Every row gives one point. Before rounding, the points of a table are all equally far from one centre. They may lie mostly on one side of it. Write the centre, to within rounding.

Points (6 x 2):
0: 20 55
1: 48 37
2: 40 47
3: 27 53
4: 30 53
5: 53 18
Centre: 16 18

Points (11 x 4):
0:  -9 -44  22   8
1:  -8 -46  49  14
2: -61 -29  34  33
3: -41 -22  25  67
4: -15 -37  50  56
5:  15 -29  69  15
6:   8 -16  17 -23
7: -24   1  95   3
8:  -4 -23  73 -10
9: -15 -12  57 -31
10:   9 -38  43   1
Centre: -16  17  36  23

Points, 15 rows:
0:  23  35  39   9 -46  78  19 -64  -4
1:  21  82  -5  59 -87  35 -37 -38  19
2:   4   0 -17  64 -60  83  -3 -11   3
3: -24 -12 -26   5 -20  40 -14 -12  52
4:  15  -2  21 -26 -45  63   2 -62  24
5: -83  11  28  66 -58  53   1 -43  35
6: -12  -8  50  67 -30  76  -5 -56  21
7: -18  88  13  46 -22  59 -11 -38 -10
8:  16  31  42  39 -32  80  31 -50  -9
9: -42  57  21  51 -62  25  45 -71   6
10: -20  -7 -12  53 -60 -16  66  17   3
11: -37  25  34  89  12  25 -14 -20  20
12:  73   0  32  28 -30  48 -19 -23 -17
13: -35  14 -21 -16 -17  -5  23 -43   0
14:   0  78 -32  56 -50  41  -1 -20  -1
Centre: -13  22  44  23 -65   9 -12  -1   5

Points, 19 rows:
0: -15  50  -4 -56  43  58 -73 -28  -1   5 -15  32  20  31
1: -42  22  -8  10  20  61  -3 -27  17  17  34 -50  35  22
2: -48  41 -19 -63  48  30 -52 -31  42 -13  41   8 -20  42
3:   5  22 -25 -95   7  56 -36 -37  35 -62  12   7 -15  28
4:  57  54   7 -28 -12  27 -30 -81  36 -11 -32  71   4   4
5:  10  52 -56 -64  27  37  -6 -50  -5   6  -7 -19 -11  38
6:  24  36 -11 -13  49  23 -52 -67  23  22  19   8 -19 -28
7:  26  34  -7 -57  -3  58 -59 -41  18 -23  10  14 -27  63
8:   6  -9 -15 -89  -7 -11  13 -66  32  -8 -15 -20 -21  52
9: -20  14  -6 -71   2  -6  -2 -79  49   4 -17  -2 -70  45
10:  15  31  -7 -27  -1  70 -74 -30   3  49 -16   5   7  35
11:  12  34  -3 -49  20  29  -3 -48 -12  10 -11 -46 -47  28
12: -80  60 -24 -34  10  48 -46  -7 -25 -15  -9 -27   3 -16
13:  -6  40 -27 -40 -36  32  42 -57 -20 -37  -9 -19  45 -10
14:   7  13 -13 -53  13  91 -21 -48  15  -6  -5 -39  20  12
15:  21  61  -8 -61  26  67  15 -53  17  31  -8  38  -2   5
16: -19  35 -51 -65   2  23 -74 -62  29 -33  13 -29  25  -9
17: -48  16   6 -76  -4  26  13 -44 -18  -8   2  22 -38  54
18:  -1  72 -13 -49 -18   9 -25 -54 -35 -17 -38   0 -42  39
Centre: -20  24 -10 -15 -14  10 -12  -9  47 -11 -24  16   1   2

Points, 26 rows:
0:   8  74  23  65  37  47 -36  35 -22 -24  -5  -3 -37 -20  29  34 -22  12 -26  12
1:  -8  70 -15  -9  16  65 -47  30  -6 -50  31  -7 -57 -23  23   9 -14 -24   7 -13
2:   8  55   4  52  25  47 -62   1 -17 -18 -54 -43  20 -34  43   5 -38   8 -31   1
3:  13  46 -22  14  63  73 -22  45  -4 -62  26 -10   3   1  40  33 -36 -27 -18 -23
4:  -2  79   6  -8  31  72 -27  19  -4   6 -23 -26 -34 -54   6  10  19 -10  -7 -15
5:   6  64  78 -13  30  43 -36 -15 -28 -79  -5  43  18 -24 -25   7  -8  35 -24  14
6: -21  62  44  22 -14  35 -75  59   5 -43  -5 -18  10  37 -20  52  19 -23 -67 -15
7: -21  71  58 -21  26  13 -61  51 -34 -50 -46 -13  23 -20  54  13   0  28 -47 -25
8:  16  86  37  -9   5  49 -41  13  19 -33 -10 -11 -26 -14  52 -14 -23  21 -35  11
9: -39  79  22  19  39  50 -52  53 -33 -16  14 -35 -43  19 -12  38 -33 -30 -17  13
10:  14  69   9  14  25  20 -74  57   2 -29 -20 -15  -3 -17  52  38 -22   4   5 -12
11:  36  80  12 -23  -9  13 -76  22 -41 -39  12 -19 -29 -20  12 -16  18   5 -55 -14
12:  34  31   4  34  18  36 -79  26 -56 -43  16   1 -41   0  40  11 -40  21 -13 -23
13: -48  53  43  29  30  36 -64  43 -25 -39 -21  23 -38  -7  54   1 -28  10   4  18
14: -50  58 -10  13  43 -54 -70  14 -40 -44  41 -37  32   5  29  47 -14  15 -46  -9
15:  27  47 -11  13  21  35 -39  29 -10 -73   8  12 -29 -55  32  21  -7 -20  16 -29
16: -17  76   2  21  25  22 -52 -20 -76 -79  -9 -38  -8 -34  14 -14  24   1 -32  -4
17: -22  60  36  11  19  30 -54  39   5 -59   6  -8 -87   2   5   5  -2  -3   1  24
18:  -7  67  30   9   8  19 -95  12 -20 -75 -37  -7  25  53  -4  46 -24  -9  -7 -38
19: -48  64  28  18   2  47 -52   7 -41 -11   8  42 -54   6  17  -6  14 -43 -10  -2
20:  13  23  10  17  30  26 -45  -7 -15 -30 -15 -55 -68 -14  52  34 -43 -16 -30  -3
21:  14  76  13  35  10  31 -62  22 -11 -59  18 -20  -8  29  53 -22 -26 -24 -20 -15
22:  12  43  23  -1  17  29 -23  22 -24 -10  35 -42 -85 -23  22  -9 -44  17 -32   2
23:  15  79  -5  37  51  15 -40  14 -39 -76  39  35 -19 -16 -10  38 -15  -3 -75 -20
24:  17  25  36  -1  18 -17 -70  55 -44 -64  25   2 -17 -27  43  31 -28 -31 -22 -13
25: -15  63   2  31  15  48 -48  60 -31 -65   6 -23 -32 -18  59  12 -24  19 -42 -45
Centre: -31  11   4  -1  24   9 -26  10  -8 -31  -7  -2   4   1 -19   0 -17   7 -38 -21

Points (29 x 24):
0:  49 -27  25  14  36  33   8  16  -4  49  27 -30  11  55  -8 -30 -23 -21  21 -24  15   6 -28 -74
1:  73 -28  41  25  -9  -7  22  -9   4  54  25   0  40  39 -13 -17  16 -23  28 -12  -1  -6 -19 -73
2:  53  -5  44   6  -2  31  65  -7  17  35  48 -26  -3  57   5  -3 -17 -30   0 -35   1 -26 -19 -59
3:  66 -24  19  -8 -14  16  20  -6  13  60   1 -25   1  60  -5  -4 -16 -30  26 -40  -1  13 -38 -71
4:  36 -47  10  17  -2  35   6  18   2  32  42 -33 -25  50  -7 -18 -26 -32   9 -34   2 -32 -42 -49
5:  62 -30  43  -8   2  35  35  30   2  47  36 -16  10  79   8 -11 -24 -17  -6 -11   6   4 -11 -63
6:  28  -4  11   2  25  20  36  27   3  39  17   2 -18  72  -2 -17  -4   5   8 -30  -9 -15  -5 -95
7:  59 -19  31  24  14  26  10   3   9  55  26 -39   8  54  20 -17 -11   6   2 -24  -9 -13  24 -83
8:  60  -5  14 -18   8  50  19   9  -2  58   4 -24  19  63   4  -8 -23 -10 -23 -39  18   5  -6 -72
9:  62 -30  25  -2   4  45   8 -13  -8  57  26  -7   5  65  13  -1 -13 -22  20 -31  13   2 -20 -70
10:  40   5  59 -15  -9   1  26   2   0  64  15 -23   6  67  12 -28 -38  17  -9 -34  17  14 -17 -61
11:  35  16  34  -7   8  39  32  25   6  40  22 -22  15  42  14 -23 -52  -8   3 -22   1   2   9 -91
12:  50 -40  49 -23 -10  28  33   0  14  30   5  -1  15  50 -22  -8 -33  18  11 -23 -14  14  -8 -75
13:  59 -61  26  14 -19  29   4 -12  -1  49   8 -18  -8  62  -3  -2 -26 -35 -12 -19  19 -15 -15 -59
14:  40 -14  22 -17 -11  27   7  19  17  33  22 -32  -2  76  17  -6 -17   9  23 -18  24 -21  15 -78
15:  50 -47  36  -1   6  29  31 -34  11  54  -3   9  13  48   5  19 -27 -16   2   5  -6 -15 -22 -64
16:  34 -13  42  29   0  23  13   9 -10  45  27  -7  -4  66  31  12   2 -19   1 -13  31   2   7 -88
17:  37 -17  44  12   5  28  18  34   7  65  29  -9  36  62   7  -2 -34   4   2 -22   3 -14 -21 -69
18:  17 -41  32  32 -25  44  13  10  21  33  16 -24  19  41   9 -14 -16  16  -5 -12  44  -4   1 -69
19:  33 -16  46   1 -12  43  25 -20  23  50  15   2  18  72  19 -14 -18   3  15 -10  -8 -18  26 -70
20:  53 -23  34  10   2  -6   8  21  -9  38  -1 -11  15  36  21   6 -38  36  22 -59   7  -6 -15 -66
21:  59 -33  10  -2   9  10   4  20  10  57  20 -17 -20  57  16 -14 -35  11 -10 -23  15  -1 -19 -74
22:   3   1  14 -38  17  27  11   3 -24  43 -20   6  -4  31  -9 -16 -47 -19  23 -14 -11  11 -34 -68
23:  31   0  15  -1  21   7 -10  18  -4  30  19 -48  14  60  25 -24 -23 -33  40  -5  -5  22 -25 -79
24:  27 -35  51   1  13   7  40   3  23  57  26 -12  -3  46  12   4 -33 -18  10 -26 -14  25  -3 -63
25:  11 -34  29   7  13  45  39  24  12  59  25 -16  -1  36  26 -18 -30  10  -6  -9   3  -1 -39 -65
26:  32 -35  24  18 -14  15  36  -5   8  63  16  25  12  63  -9 -12 -25 -23   6 -32  11  22  -6 -56
27:  37 -35  39   7 -34  15  17   6  -7  66  27 -19  18  46  17  -1 -22 -21  12 -30 -20 -16  -7 -86
28:  39  -3  31  15  -3   7  36  10   4  57  31  -8  35  61  12   8 -11  15  11  -4  19   9  -9 -82
Centre:  32   1  27   7  -7   9  11   5  -2  11  -3 -12   7  31   8 -18  -1 -13  -5 -11  -7 -10 -15 -31
